Each row is a point. The ring and each string are closed loops that go straight from each point to the next, and from the last back to the first. Before rounding, they use only three directions, however many columns there are. Count how often each string passes through the ring. Passing back the other way cancels.

Ring (10 x 4):
[[ 4.6 -2.6 -5.9 -1.3]
 [ 3.6  0.3 -5.7  1.5]
 [ 1.4  2.5 -4.7  3.4]
 [-1.5  3.5 -3.5  3.4]
 [-4.0  2.5 -2.3  1.4]
 [-3.9  0.2 -1.5 -0.1]
 [-2.6 -1.7 -1.3 -0.8]
 [ 0.3 -3.9 -1.9 -1.6]
 [ 2.7 -4.9 -3.3 -2.3]
 [ 4.2 -4.4 -5.0 -2.5]]
String, 12 rows:
[[-0.8  1.5 -5.5 -1.1]
 [-3.3  4.4 -4.5  1.4]
 [-6.2  5.2 -2.2  2.7]
 [-2.4  1.6 -0.4  4.5]
 [-0.9 -0.7 -2.8  0.0]
 [-2.1 -2.4 -2.7 -3.2]
 [ 0.3 -6.1 -1.9 -4.2]
 [ 4.8 -6.0 -2.2 -0.1]
 [ 5.9 -6.9 -6.1 -5.4]
 [ 3.9 -3.6 -7.5 -5.4]
 [ 2.0 -0.8 -4.3  0.5]
 [ 2.5  0.2 -3.2  3.7]]
Times through: 1

Ring (9 x 6):
[[ 0.5 -3.2  4.5 -5.5  0.7  0.9]
 [ 1.2  0.0  5.6 -5.2 -0.7  1.6]
 [ 2.5  3.7  4.1 -1.9 -2.1  1.0]
 [ 3.2  4.7  0.2  1.6 -2.2 -1.4]
 [ 3.2  3.1 -3.4  4.1 -1.2 -3.6]
 [ 2.5 -0.4 -5.1  5.6  0.6 -4.1]
 [ 0.9 -5.6 -3.9  4.6  3.1 -2.5]
 [ 0.0 -7.4 -1.1  1.0  3.5 -1.1]
 [ 0.0 -6.1  2.1 -3.3  2.3 -0.1]]
String, 23 rows:
[[ -0.2  -7.2   1.4  -5.3   2.4  -1.5]
 [  0.7  -4.7  -0.6  -3.5   1.4  -3.0]
 [  1.1  -3.6  -1.5  -3.2   0.9  -3.9]
 [ -0.4  -8.7  -0.7  -2.1   3.6  -1.8]
 [ -1.5 -11.7   1.4   0.3   5.7   1.8]
 [ -0.7  -8.7   2.0   0.4   4.3   2.0]
 [  1.0  -3.1   0.8  -0.4   1.3  -0.5]
 [  1.0  -3.3   0.3  -4.1   0.7  -2.6]
 [  1.2  -2.2   0.7  -4.7   0.1  -2.6]
 [  1.1  -2.2   2.1  -2.7   0.5  -0.4]
 [  1.4  -0.6   3.0  -7.2  -1.0  -1.8]
 [  1.4   0.4   5.2  -7.9  -1.5  -0.1]
 [  2.1   0.8   0.8  -4.2  -1.3  -2.8]
 [  1.4  -0.5   2.9  -1.0   0.1   0.9]
 [  1.2   0.6   7.1  -1.9  -0.3   4.5]
 [  1.7   3.4   9.8  -5.9  -2.3   5.0]
 [  1.7   2.9   8.1  -6.2  -2.2   3.2]
 [  1.1   0.6   8.4  -4.2  -0.7   4.7]
 [  0.8  -1.4   6.5  -2.3   0.5   4.0]
 [  1.7  -0.7   0.8  -2.2  -0.2  -1.6]
 [  1.3  -1.2   2.1  -5.9  -0.6  -2.0]
 [  0.0  -4.8   4.6  -9.2   0.8  -0.4]
 [ -0.8  -7.8   4.5  -5.6   2.9   1.6]]
Times through: 1

Ring (10 x 9):
[[-0.8  1.2  0.5 -0.6 -0.2 -7.5  0.8  3.9  6.4]
 [-3.3 -0.2  1.9 -1.9  1.3 -7.5  4.6  3.2  4.1]
 [-3.7  0.1  2.5 -2.2  0.7 -3.7  5.2  0.5  0.2]
 [-2.5  0.9  2.1 -1.5 -0.9  1.2  3.4 -2.5 -3.1]
 [-0.7  0.9  1.2 -0.4 -2.1  4.5  1.4 -4.1 -4.8]
 [ 2.2 -0.4 -0.6  1.6 -3.2  7.0 -1.4 -4.9 -5.1]
 [ 4.4 -1.3 -2.1  3.1 -3.6  6.5 -3.7 -3.8 -3.1]
 [ 4.9 -0.3 -2.5  3.2 -3.6  3.2 -5.0 -1.5  0.6]
 [ 3.5  1.4 -1.9  2.2 -3.0 -1.2 -4.5  1.0  4.2]
 [ 1.4  2.0 -0.7  0.7 -1.7 -5.0 -2.3  2.9  6.2]]
String:
[[ -0.1  -1.8   0.5   0.4  -1.3   4.2   2.0  -3.7  -4.8]
 [  0.7  -1.3  -0.1   0.8  -1.5   2.0   0.6  -1.9  -1.9]
 [  1.2   1.5   0.0   0.7  -3.1   4.4  -1.4  -3.5  -3.0]
 [  3.7   1.9  -1.0   2.2  -5.3  11.1  -4.3  -7.3  -7.2]
 [  5.5  -1.7  -2.5   3.9  -4.7  11.3  -4.6  -6.7  -6.9]
 [  5.4  -3.9  -2.8   4.0  -3.3   7.6  -3.5  -4.1  -4.1]
 [  2.9  -1.7  -1.4   2.2  -2.3   2.6  -1.8  -1.6  -0.8]
 [  2.9   1.1  -1.2   1.8  -3.3   2.6  -3.3  -1.7   0.0]
 [  4.9   2.2  -2.3   2.9  -4.6   3.6  -6.3  -1.8   0.9]
 [  7.1   0.4  -3.9   4.5  -4.6   2.5  -8.2  -0.3   3.3]
 [  4.3  -2.1  -2.6   3.1  -2.1  -0.9  -3.5   1.3   3.6]
 [  2.4  -2.4  -1.6   2.0  -1.0  -2.1  -1.0   1.5   3.1]
 [  1.1   1.2  -0.4   0.7  -1.9  -1.6  -1.4   0.6   2.6]
 [  1.0   4.8  -0.3   0.1  -2.5  -5.2  -3.4   2.9   6.9]
 [ -0.3   5.8   0.4  -0.9  -1.7  -9.1  -2.4   5.0   9.7]
 [ -1.5   2.1   0.7  -1.1   0.3 -10.4   1.0   5.7   9.0]
 [ -1.0  -2.9   0.2  -0.1   1.3  -6.9   3.3   3.6   4.7]
 [ -0.6  -0.4   0.4  -0.2  -0.4  -3.3   1.5   1.2   2.3]
 [ -2.2   3.7   1.7  -1.7  -1.0  -4.5   1.3   1.4   3.2]
 [ -4.9   1.3   3.0  -3.1   1.5  -8.2   5.8   3.1   3.9]
 [ -6.0  -2.0   3.4  -3.4   3.2  -8.5   8.9   3.1   2.3]
 [ -2.7  -3.2   1.5  -1.1   1.5  -3.8   5.6   1.0   0.3]
 [ -0.6  -1.5   0.5   0.0  -0.3  -1.2   2.3  -0.1   0.0]
 [ -1.6   1.7   1.5  -1.1  -1.3   0.0   1.9  -1.4  -1.1]
 [ -3.6   4.2   3.2  -2.7  -2.0   3.2   3.1  -4.3  -5.0]
 [ -2.0   1.3   2.1  -1.3  -1.8   4.9   2.8  -4.9  -6.2]]
Times through: 5
